Each row is a point. To make a cloud, some directions were put in groups of two or more. Within a group, all points are equally far from the middle, so they leave a hole (a ring in 2 directions, a hollow ball in 3). The other directions are filled evenly. Then the cloud was stretched, turned, moved and blurred a little. How many holes are there, and how many directions does each take, smallest first?
In the rows, zero is written as 128.

Cloud (20 x 3)
[[177 119  94]
 [169  74 145]
 [ 77 168 162]
 [105 119  73]
 [113 181 102]
 [124  96 198]
 [100 104  80]
 [158 172 170]
 [192 113 130]
 [181 158 147]
 [165 115  83]
 [ 94  82 168]
 [177  86 117]
 [182 134 175]
 [177  92 171]
 [126 101 201]
 [ 67 151 161]
 [ 70 115 171]
 [143 185 154]
 [142 169 187]]
Holes: 1 (3)

Cloud (31 x 4)
[[181 108 118 118]
 [125 148  76 197]
 [133  88  88 177]
 [153 160 146 121]
 [ 97  65 115  86]
 [162 108 143 208]
 [176 175 133 150]
 [116  56  91 165]
 [139 124 114 182]
 [126 155  80 147]
 [127 169 151  57]
 [175  69 158 143]
 [108  69 146  83]
 [141  91  85 201]
 [131  80  61 206]
 [136 131  67 205]
 [134 126 148  86]
 [191 100 106 167]
 [115 111  79 112]
 [144  70  54 195]
 [142 127 150 146]
 [130  92 101 137]
 [117  72 139  64]
 [ 67  68 118 101]
 [176  80  55 180]
 [152  94  89 176]
 [101 145  98  51]
 [ 95  96 160  85]
 [118 117  92 116]
 [157  86  53 155]
 [139 120 158 152]]
Holes: 0

Cloud (56 x 6)
[[165 145 117 143 171  82]
 [212 103  61 118 187 119]
 [136 125  83 169  95 127]
 [ 59 117  90 107  70 115]
 [117 113 175 103  72 154]
 [ 84 161 149  73  74 161]
 [113 120 125 192 164 147]
 [203 125  66 110 163 104]
 [100  88 118  98 165 160]
 [ 48 139 151 117 125 143]
 [125  87 176 102 120 158]
 [168  86  91 204 147 174]
 [ 96  92 104  79 109 177]
 [115 148 157  30 131 128]
 [ 98 147 112  62  89 161]
 [145  74 151  94 161 144]
 [ 94  54  98 117 137 132]
 [111 146 196 116 139 106]
 [134 157 106  96 204 116]
 [221  98  70 124 183 124]
 [152 124 110  55 106 169]
 [ 98 148 151  90  58 110]
 [146 123 194 123 166 137]
 [167 182 147  84 196 103]
 [214 116 105 123 195 176]
 [150  76 129 175 187 160]
 [179  69  49 178 177 147]
 [157 142 138 134 196 182]
 [115 153  76 121 102 166]
 [113 183 166 122 171 134]
 [199  71  80 139 130 189]
 [141 122 180  79 143  86]
 [179 143  60 105 154 105]
 [135 167 143 167 157 158]
 [205 154 126  88 209 128]
 [124 111  57 134 110 192]
 [161 129 161  54 182  98]
 [ 72 104  92 147  61 167]
 [171  95 131 101  82 144]
 [ 91  90 150 107 125 183]
 [175 146 111  91 206  82]
 [121 111 144  78 141  67]
 [ 72 166 181  97 122 100]
 [186  67  83 138 114 187]
 [173  73  57 178 178 182]
 [228 120 123 128 167 153]
 [108 132  85 166  81 156]
 [157 127 187 124 181 157]
 [144  77 154 101 156 110]
 [187 114  84 131 201 181]
 [194 165 122 113 172  94]
 [212  99  81 133 146 118]
 [ 96 130 122  78 179 137]
 [102  72 140 133 129 109]
 [ 80  79  83  98 102  99]
 [139 108 101 187  98 187]]
Holes: 2 (2, 4)

Cloud (47 x 6)
[[ 53  36 128 132 106 140]
 [190 143 103 153 103 170]
 [ 91  78 117  44 162 114]
 [127 126 133  52 133  92]
 [166 143 136  78 148 181]
 [177 126 109  81 128  70]
 [ 92 161 145 129 134  74]
 [102 185  80 125  80 117]
 [170 161 101 158  64 160]
 [152 176 166  70 180 153]
 [121 161 183 126 139  83]
 [108 119 156  77 199  78]
 [164 158 185 124 168  92]
 [137 177 101 162 135  89]
 [221 169 130 114 155 111]
 [158 114 180  68 130 130]
 [176 186 104 178  70 131]
 [192 109  84 136 122 122]
 [ 88 189  67 148 102 172]
 [ 94 172  51 140 131 141]
 [126 148  63 130 124 191]
 [149 140 104 102 153 195]
 [132 123  93  74 182 164]
 [157 198 125 133 163  96]
 [120 209 141 112 162 135]
 [183 177 116 109 115 179]
 [ 94  88 184 135  97 143]
 [142  95 131 102  88 157]
 [114  28 131 130  94 120]
 [175  71 163 103 169 153]
 [ 83  63 141  55 188 131]
 [101  49 155  97 184 150]
 [163 228  97 143  91 137]
 [157 218 157 133 148 121]
 [ 83 120 180 138 108 156]
 [ 80 155  51 156 106 169]
 [ 89  48 127 133 121  68]
 [129 191  84 153  75 182]
 [101 171 138 150 131 188]
 [129 200  64 127 142 114]
 [ 44  94  91 120  87 142]
 [ 92 115  87 151  99  67]
 [130 132 114 202  68 126]
 [174 148  91 185  82 144]
 [126 122 199 150 118 123]
 [ 76  97 114 190  99 161]
 [134 114  83 194  64 140]]
Holes: 2 (3, 3)

Cloud (75 x 8)
[[192  62  98 157  99 164 170 120]
 [ 74 105 124 137 198 133 174 138]
 [142 122  62 125  89 139 143 112]
 [ 99 186 162  63 140  80 115 145]
 [ 89 162  98  80 106 134 113  92]
 [ 91 148  83 120 187 171 146 136]
 [166 123 116 102  65 156 149 122]
 [154 160  86 100 137 106 158 106]
 [ 93 156 105 109  84 161 148 145]
 [167 114 124 125 146 128 122 105]
 [ 59 134 125 162 151  83 180 147]
 [ 90  82 120 114  66 137 155 143]
 [117 116 112 197 112 164 183  62]
 [143 116  71 128  72 160 140 128]
 [ 67 150 136  67 101 128 137 152]
 [146  87 135 102  92  99  94 117]
 [141 117 149 103  99 148 111 163]
 [ 58 154 193 153 150  71 127 141]
 [129 169  86  94 119 158  95 183]
 [ 51 159 141  62 165 102  77 145]
 [136  80 114 158 163 113 170 127]
 [ 78 104 121 110 137  97 116 156]
 [161 169 117 157 131 104 110 143]
 [ 57 135 114 119 156 115 149 172]
 [ 79 182  60 168 145 141 188 100]
 [ 56 151  57 150 134 124 165 134]
 [ 74 181 176 106 132  72 109 176]
 [ 96 147 112 121 155 156 136 105]
 [163  81 171 113  95  90 149 123]
 [200 144 112 145  95 212 150 161]
 [ 90 130  82 149 121 150 122 137]
 [ 39 146 134 103 200  94 112 134]
 [  7 169  96 116 152  80 139 121]
 [ 91 170 184 104 132 115  91 193]
 [ 93  67 142 167  95  71 148 106]
 [ 91  70  75 105 148 111 195  97]
 [ 50 171 118 117 116 123 134 159]
 [105 160 109 136 188 142 138  93]
 [174 107  86  96  89  83 124 141]
 [100 151 155 115 176 145 144 129]
 [ 25 154 176 152 179  75 129 130]
 [ 73 155  83 174 122 165 121 155]
 [153 176 125 170 148 119 129 165]
 [144  43  79 209 115 161 166 112]
 [ 59 179 135 128 195  81 129 177]
 [ 70 168 115 101  84 141 127 162]
 [ 71 107  93  88 182  87 109 109]
 [205  97 102 181  83 143 158 148]
 [160  92 144  95 175  67 122 139]
 [102 172  81 175  83 152 161 145]
 [104  64 108 107 120 154 174  70]
 [104 158  81 151 135 121 159 108]
 [173 108  66 147 146  96 109 159]
 [ 87 193  92 151 151  95 107 212]
 [104  89 172 119 139  37 120 129]
 [ 80 130 148 107 129 127 136  78]
 [154 139 187 148 108  89 119 143]
 [ 98 200 110 104 121 114 137 162]
 [ 53 155 156  37 175  78  88 129]
 [ 50 143 116 115 135 125 173 102]
 [156  62 151 120 171 102 145  88]
 [187 131 120  66 155 124 133 154]
 [ 59 127 126  74 201  47 102 151]
 [103 137  97 132 172 129 192 112]
 [158 110 121 166  64 116 160 144]
 [ 31 197 114  73 164 107  93 145]
 [ 99 113 111 165  97 134 115  95]
 [143 136 139 174 138 183 132  76]
 [ 58 161 141 101 234 119 126  92]
 [ 83 145 106 211 107 185 173 103]
 [147 142 101 134  74 189 173 112]
 [148 154 174 127 114  89 162 153]
 [106 109 116 155 129 107 132 151]
 [ 73 137  99  88 179 112 129  60]
 [136 140 133 111  82 126 101 175]]
Holes: 0

Cloud (79 x 8)
[[142 165 161 122 179 143  73 164]
 [ 71 181 148 162 161 122  95  70]
 [103 158 162 109 167 125 132 138]
 [149 163 182 157 153 143 138  95]
 [119 105 114 194 151 147  64  64]
 [ 30 185 137  90 172 126 126 163]
 [ 98 153 104  98 111 112 208 103]
 [ 94 127 137 117 215 186  84 125]
 [ 84 186 142 143 159  82  86 155]
 [102 164 196 159 130 138  81  89]
 [ 61 157 126 124 143  43 105 112]
 [118 122  96 111 136 215  79 136]
 [106  67 120 101 188 198  34 136]
 [115 131  99 111 146 155  10  89]
 [ 85 155 117 174 161 176 118 108]
 [114 194 168 118  86 130 223 133]
 [ 93 133 127 168 129 131  42 105]
 [ 22 134 161 108 139 119  96  66]
 [ 99 102 101 166 220 116 108 140]
 [117 190 107 168  82 199 178  99]
 [ 88 133 126 192  70 115 141  81]
 [ 79  85 148 145 165  44  69 110]
 [133  53  78 130 137 159 129 144]
 [ 99 152 132 147 149 177 191  89]
 [161 110 101 130 111 149 193 149]
 [120 163 148 102 182 139  78 164]
 [107  69  51 144 156 108 147  89]
 [ 82  85 123 178 128 128 110  84]
 [137  73 178 153 109  82 195  87]
 [145 112 125 152 143 188  62 104]
 [ 67 175 180  98  99 138 132  48]
 [ 84 174 115 131 147 158 188  80]
 [ 74 106 163 154 162 117  14 113]
 [ 63 182 115  62 155 193  68 133]
 [ 69  98  73 113 161  72 137  71]
 [ 68  91 127 162 120  95  94 125]
 [ 68 201 149 177 127 116 106  62]
 [148 131  95 122 145 154 172 140]
 [ 70 214 160 134 107 117  40  99]
 [ 91 175 120  88 147 130 179  71]
 [119  88 133 176 164 182  94  84]
 [ 78 190 150  87 160 111 100 150]
 [128 176 104 170 173 128 108  85]
 [121 135 147 169 141 194 209  87]
 [138  72 102 139 110 139 168 135]
 [ 92 174  77 150 162 198 121 124]
 [ 60  55  82  75 162 153 102  86]
 [106  86 104 122 198 110  71 171]
 [ 97  48 134 139 152  89 133  94]
 [ 71 113 125 188 123 151 137  79]
 [103 121 154  79 133  94 105 168]
 [106 178 170 104  63 202 145 160]
 [100 154  69 153  64 218 171 153]
 [ 70  58  91 102 157 130  99  53]
 [ 96 176 173 142 174 114  56  50]
 [ 93 144  90  87 154  99 149  85]
 [162 144 153 139 147 158 152 168]
 [120 156 142 110 192 119  80 109]
 [117  92 172 120 118  57  92  71]
 [116  50 119 126 155 185  97 115]
 [132 133 141 100 107 109 150 152]
 [ 57 194 167 177 138 107  94  69]
 [ 76 122 131  74 180 180  97  55]
 [125  96  89  61 146 130  92 143]
 [124 121  85 165 123 116 161 156]
 [110 160 179 123 120  90 170 128]
 [109  82  53 133 157 122  71 140]
 [130  89 147 144 137 175  55 153]
 [116  46  66 136 140 173 167 178]
 [ 89 158 144 213 145 146 149  76]
 [ 83  62 112 142 205  85  36 167]
 [104  56 105  76 160 113 120  92]
 [162 169 123 121 107 135 153 159]
 [ 97  93 118 172 117  83  98  97]
 [102  87 130 157 173  87 140 122]
 [119 196 107 178 106 125 185 148]
 [ 96 154 191 123 110 212 178 161]
 [ 76 181 169  62 137 124 162 130]
 [146 132 103 169  63 143 110 136]]
Holes: 1 (2)
